Rows are points. Any point is a mix of the corners, with weights that add up to 1. It lies inside the corners' shape when no weight is negative. Is each point inside? If not, which corners have a negative weight?

Corners:
(1): 55 51
(2): -28  18
(3):  -8 -39
Points:
-23 -37 -> outside (1)
-34  -9 -> outside (1)
-2 26 -> inside
-22  16 -> inside

Corners:
(1): -59  33  45 -36 -46  -6
(2):  14  49  49 -47  54  57
(3): -12   3 -48  48 -19 -22
(4): -13  35 -36  -4 -31 -41
(5):  92 -41 -47  16  41 -58
(6):   0  21  34   8 -49  45
(7):   9  16   2  43  -3 -26
Points:
-21  37  23 -14 -17  12 -> outside (5)
  3  19  16  -7 -13  -4 -> outside (3)
-20  32  23  -4 -30  17 -> outside (5)
 26  15 -31   4   8 -14 -> outside (1, 7)
25  4 -3 -6 -5 -6 -> outside (7)
 -4  21 -26   4  -9 -39 -> outside (6)
-34  28  29 -17 -30  -8 -> inside

Corners:
(1):  18 -22 -12 -26 -41   6   0 -24 -23
(2):   1   4 -30 -17  29 -32  11  95   2
(3): -11  15  46 -20  -7   4  13 -13  -5
(4):   6  -8 -24  11 -21   5 -41 -16 -22
(5):  11   5  32 -13  11 -31   1  -5   9
(6):  -8   7 -22  26  23   6 -22 -20 -27
(7):  25  -9 -12  66  19   9 -34  -9 -32
(8):   8  -6   5  -6  14  18 -24 -18 -16
(9):  -6 -13 -13 -35  -5  -7  12   4  34
(10):  23  18   2   5  16  21  -3 -19 -10
Points:
  9  -2  -5   9  11   0  -7   3 -11 -> outside (4)
  2  -3 -13 -16 -11  -5  -4  -1  -3 -> outside (7, 8)
 -6   7  -6  -4  42 -32   5  64   5 -> outside (1, 4, 10)

Corners:
(1): -15  49 -58  31  19  59 -23 -23   7  -1  -8  39
(2):  64  25  -6  11 -30 -10  11 -38 -24 -13  18 -40
(3): -23  11 -10  13   1 -41  16  23 -28  -5 -10  -2
(4): -26 -13  -3 -20  26 -42   9  17   7 -53   6 -27
(5):  -8   6  24 -37 -35 -32   4  33 -10 -35 -32 -40
(6): -41 -12  14   0  -7 -16 -16  -2  -2 -23 -10  28
(7):   9  23  26  13 -29  30   0   0 -42  -8  13 -45
(8):  95  24  -5  10 -44  33 -18   8 -48 -17   6 -21
(9): -11 -37  27  -8 -17  -6   4   1 -19  16 -12 -57
(10):  38  52 -14  14  20  30 -20 -20  18   9   7  43
(11): -64 -23  17 -35  -1  20  26  13 -51   1 -12 -10
(12): -24  15 -21 -26   1  12 -44  -8  22  14  31  34
(13): -11  27 -23  36 -20  28  21   5  16 -10  13  52
Points:
 -3   3  -6   6 -16  -3  15   7 -18 -20 -12  -6 -> outside (7, 10, 12)
-12  -1   8  -6  -8  20  -6   3 -13  -6  -1  -8 -> outside (2, 3)
 13  23   0   7 -10   9  -3  -4 -15  -6   4  -7 -> inside
 12  25 -10   9  -8  13  -2  -5   1  -6   7  15 -> inside
 30  49 -37  12  -4  12  -3 -10   0  -2   1  30 -> outside (4, 6, 7, 9)
 24  22 -11   2  -6  -7  -5   0   0 -17   8 -18 -> outside (6, 11)

Corners:
(1):  15 -13  21 -35  12 -11   1  44   8  14  12   8  -9  22  46 -22 -40  -4  56 -44
(2): -44  15 -64  59  45  23  18   8 -16  28   4  28  60 -18  43 -29 -37 -46   2  -3
(3):  -9 -16 -49  55  18  -6  28   1   1 -13   3  28 -22  51  -2  54  11 -27 -48   4
(4): -41  -9  36 -25   2 -39  -5 -19 -52 -43 -19  15 -45  57  42  30  22 -34  41 -54
(5):  62  28  -9 -13  20  37 -26  -3  -6 -34  12  11  -4  21  -8  22  36   0 -37   0
(6):  52 -39  41   9  -1  17 -17  49 -29 -29  50  26   6  22  12  28  45  21  11 -95
(7): -46 -29  48  21  22  -5 -47 -42 -55  -7  16   2 -15  45  12  39  -9 -37  19 -36
(8):  64  16  -3 -79  54  17  27  45 -15   9 -17 -64  -3 -44   3 -48  15  23  19  21
(9):  83 -21 -33 -64  50  33  30  30 -22 -57   5 -53 -21 -35  56  35  -2   8  10 -10
(10): -43 -24  22  11 -43   5 -24 -16 -85 -44  19 -40  49  10  47 -24 -16  10 -21  12
(11):  32  27 -26  31 -25 -24  29  19  26 -32  41  -9 -33  27 -14 -20 -20   2  32 -24
(12):   3  56 -30  51  48 -22  43  12 -12  14 -59  10   0  15 -34  43  -5 -44 -73  13
(13): -43 -22  45  14  50 -36   5 -25  -3   7  29 -36  31  14  28 -10  -4 -16  30 -47
(14): -33  57 -63  42  34   1  48 -41  -5   5 -10  15   4  46 -44  54  19   9 -45 -17
(15):  11 -27  17  -8  16   7 -53  28  13 -39  32 -34 -26  -9  19  24  25  15  -1 -53
(16):  -4 -28 -37  14  -1 -39 -25  -3 -41  21 -54  13  67 -12 -24 -25 -42 -45 -41  30
(17): -32  32 -64  20 -24  60 -16  28   4 -35  28  22  31  35  -2  45 -30 -46 -11  48
(18): -27  -8 -21 -15 -57  55  16   8  20 -12  41 -54  -1 -53   4 -41  -5  -6   5  17
(19):  64 -18  48 -14  56 -17  20  19  -6  30 -62  21  -7 -37 -27  10  31  24 -16  17
(20):  17   0  17 -18  29  -1 -39 -17   9  -9 -44 -51 -24  39  28  63  35  -3  30 -59
(21):  -6 -21 -11 -49 -44 -32  18   8 -18  32  52   0 -22 -64   2 -26  19  19  28  16
Points:
  0  -4  -5  -4  13   6   1   5 -15  -7   0  -8   2   4  11  13   3  -9  -4 -10 -> outside (11)
 15  -7  19  -4  20  -9  -9  -1 -33 -24  -3  -1   0  27  10  27  16 -15  -3 -13 -> outside (1, 2, 14, 15, 18)
 -2 -13  -7   9   3  -3  -5   6 -25 -12   5  -3  13   8  10   6  -1 -10 -11 -11 -> inside
-25  -5  12 -12 -22  12 -20   4   0  -6  72 -36   5  -9  25 -25   6  17  41 -32 -> outside (3, 4, 9, 12, 16, 19)
  6   0  -8   8  22   3   4  10  -7 -10   0  -4   0  19  12  12  -2 -12  -1 -18 -> outside (21)
 11  -3  12 -18   8 -12  -1   4 -18 -20  11 -26 -16  10  17   3   3  -1  18 -35 -> outside (2, 3, 17, 19)
 -1   1 -12  -3  17  12   4   8 -14  -2   3 -17   9  -7  15  -7  -2 -10   5  -6 -> inside
  3   6 -16   1  13  10   7   5 -11  -9  -8 -10   6  -3   1  18  14  -8 -20  -5 -> outside (1, 7, 11)

Corners:
(1):   4  -2 -16  54  80  -8 -14  -9 -17  24   8 -19   3  12  22 -24  29 -43  21   6
(2): -19  39 -15  35  14 -11   4 -22 -45 -31  -1 -22  15   9  10 -19  17  -8  20   3
(3):   5   5 -53  -7 -11 -12  -1  -6   2 -31  13  12 -30  15 -23  -6  10   0 -13  18
(4):   1  -9   5  15  17  -8  12 -15   9 -53  12 -50  21 -11  -5  11   5  -7  12 -41
(5):   9   8 -20 -11   3 -43  -5  14   4  12 -13  -5   4 -21  -5  35 -14   5  21 -12
(6):   4 -21 -23  40 -13   5  18   3 -11  12  -3   1  20 -52  39 -32  -8  -2  13   6
(7):  18   6   9  -9   2 -12   2  59  16   9 -49 -31   8  -5  25  89   3 -47 -27   0
(8):  15 -15  10  -7  -1   7   6 -16   5  20   3 -11 -14  19   8  -4  32 -15  -8  -6
(9):   5  16  -8   1  71  -2 -13   1   4  -9  -1 -28  13 -38  20 -16  20  -3  14  -8
(10): -33  18  18  50  14  20  -9 -17   7 -22  19 -11   3  19 -42 -18  15   6   3   5
(11):   1 -16   9   1  -5  -3 -14  -2   9 -19 -21  -1  17  21   8 -14  -1 -16  13  -1
(12):   2   1  10  -1   7   9  18  -6   2  -7  21   5 -21  22 -74  -1  11  -3   9  27
(13): -12 -20  16 -13  -2  14 -29 -12  -6  -3   6   0   5 -13 -13 -16 -13  -1  -3 -17
(14):  10 -16  18   5  -1  -7   6  14 -16  18  -4  11 -62  14  13  -5  27 -18  30  -1
(15): -29 -10  -5 -15 -26 -95  12  31 -32 -11   7   7  -7 -34 -21 -30   1 -30  25  -3
(16):  -3   7 -59   1  15   9  -2  21   2   2   0  16   7  21  17  -5  12   2  -4  -8
(17):  -2  -7  19 -13  32  12   6  -2   9   2  -6   9 -37  15 -77  14 -11  10 -44   0
(18):   0 -24  18  -6  -3  11 -22  30  14   1   1 -14   6  20 -11   0 -24   0 -30  10
(19): -31 -13  28   8 -13  21  10 -16   7   2   8 -13   4  16 -11  20 -13  -7  12  14
(20): -25 -20  -1   0  -9   2 -40  23  -9 -24 -37 -57  -5  11  27 -21  -1 -15 -10 -18
(21):  -4  24   5  30   1   4  14 -22   8  16   4 -10 -11   3  10 -19  -2 -23  23  -5
Points:
  0  -7   4  -9 -19 -14   1   0   0  -9 -14 -18   0   0   0  11  -7 -14 -11  -8 -> outside (1, 9, 10, 12, 14, 16)
 -3  -7 -16   3  11 -21 -16  21   3   4 -18 -15   4  -2  12  -8   3 -19  -6  -2 -> outside (2, 4, 12, 13, 14, 19)
  0  -7  -1   3   3 -13  -2   4  -4  -2  -8 -13  -6  -9   9  -1   1 -13   8  -4 -> outside (10, 12, 16)
  6 -12 -27   0   5 -28  -5  -2 -15 -19  10  -5  -5 -14   2 -32  12  -7  18   4 -> outside (7, 10, 16, 17, 19, 21)
-3 -5  2  2 -1 -1  0  5  2 -6 -3 -9 -4  2 -6  0 -1 -6  0 -3 -> outside (1)

Corners:
(1):   3  -8 -20  28 -13   9   5   8 -25  74 -21  15 -10 -12  23   5  -9   6 -25 -43
(2):  24   4  -4  -7 -43 -12   3  -9  41 -30  -5 -17 -14 -11  13  20 -18 -11   0  12
(3):  -3  17  -2 -15  20 -19 -10 -19   9  13 -16  81  44 -16 -41  19 -36 -11  17  27
(4):   3   6 -17  -8   2  -7  -2 -13 -24  -1 -11  -2   9  -2  21  19 -23  -3 -20   2
(5):   9  10  44  -3 -14 -12   6  20   5  -5  -1 -21  -6  -8 -24   7 -20 -15  14  17
(6):   2  12 -21   6  -6   6   1   3 -13 -19  11 -26   1   9 -19  24 -18 -35  13  25
(7):   4  23 -17  -4 -11  23  49 -14 -15 -24  25 -22 -18  -3  -9 -45   6   2  20 -22
(8): -10 -12 -11 -23  -1  -5  15 -10  -8 -11  29 -24  41   1 -32   6 -14 -14 -10   4
(9):  22 -13   9 -17   4  36  53  -2 -21   9 -15  32 -10 -20  26   8  14   3 -15   2
(10): -69  -7 -10  16 -34   0   5  -9  -9  16  14 -13 -10   7  -7  -9  23  -7  -8 -37
(11):  -4   6 -12   4 -37   9  30  -9  -9 -10 -10 -18  -6  -7  17   0   5 -34  -6 -56
(12):  11   8  21   0   7   8 -11 -18  30 -14  17 -11  57 -15   5   0 -24 -12   2   7
(13):  21  18 -24 -10  14  -3   2 -10  15 -21  -2 -21  23  -1   7  21 -16 -17   2 -45
(14): -31 -16 -25   1  11 -20  -2  12 -13   2 -10   3 -15 -19   2   6  14 -25 -12  17
(15):  24   6 -15 -20 -17  27   1 -19 -30  13 -17 -29  -1  -9 -10  -7   3  -2  -9   6
(16):  31 -45  17   6 -13 -24 -17  -1  34 -12 -27  19 -13 -16  17  12 -23 -18 -16  12
(17):  24   5   0   8  11 -18   1  16  22  23 -12  22  -9   3  17   2  -2 -25  -5  23
(18):   1   3 -13   0  -5 -15 -13  43 -11 -12  -5 -10 -11  -4   7   0  12 -17 -13  -7
(19):   6   2   1   1 -28  10  15  -3 -12   9  -6  -6   0   3  -1   5   5  -5  37  21
(20):  18   8  -5  17   8  -7   5 -12   4 -11  41 -36  38   0  -1   3  10   2  -8  18
(21):  20  21  59 -35  -3 -16 -22  -7  -4  19  95 -23  19 -24 -21   0   2  11  34   9
Points:
 -3  -7  -3  -4 -12  -6  -1   8  -7   8  -3  -9 -14  -7   3  13  -2 -18 -10  -5 -> outside (3, 7, 12, 19, 20)
  1  -1 -13   1  -8  -1  10   0  -6  -2  -6  -3   0  -3   0   7  -4 -15  -4  -2 -> outside (12, 21)
  9  -4  17   0  -5   0   7   7   4   1   0   7   1 -14   4  18  -3  -6   7  15 -> outside (4, 7, 8, 11, 15, 17)
 21   4  -2  -5  -7   7  15  -3  -3  -3   5 -16   5  -5   6   5  -6  -9  -1  -7 -> outside (3, 10, 14)
  8   5  -5  -7   1 -11  -5  -2   1  -5   9  -8  11 -10  -5   7 -13 -15  -4   4 -> outside (9, 10, 19)
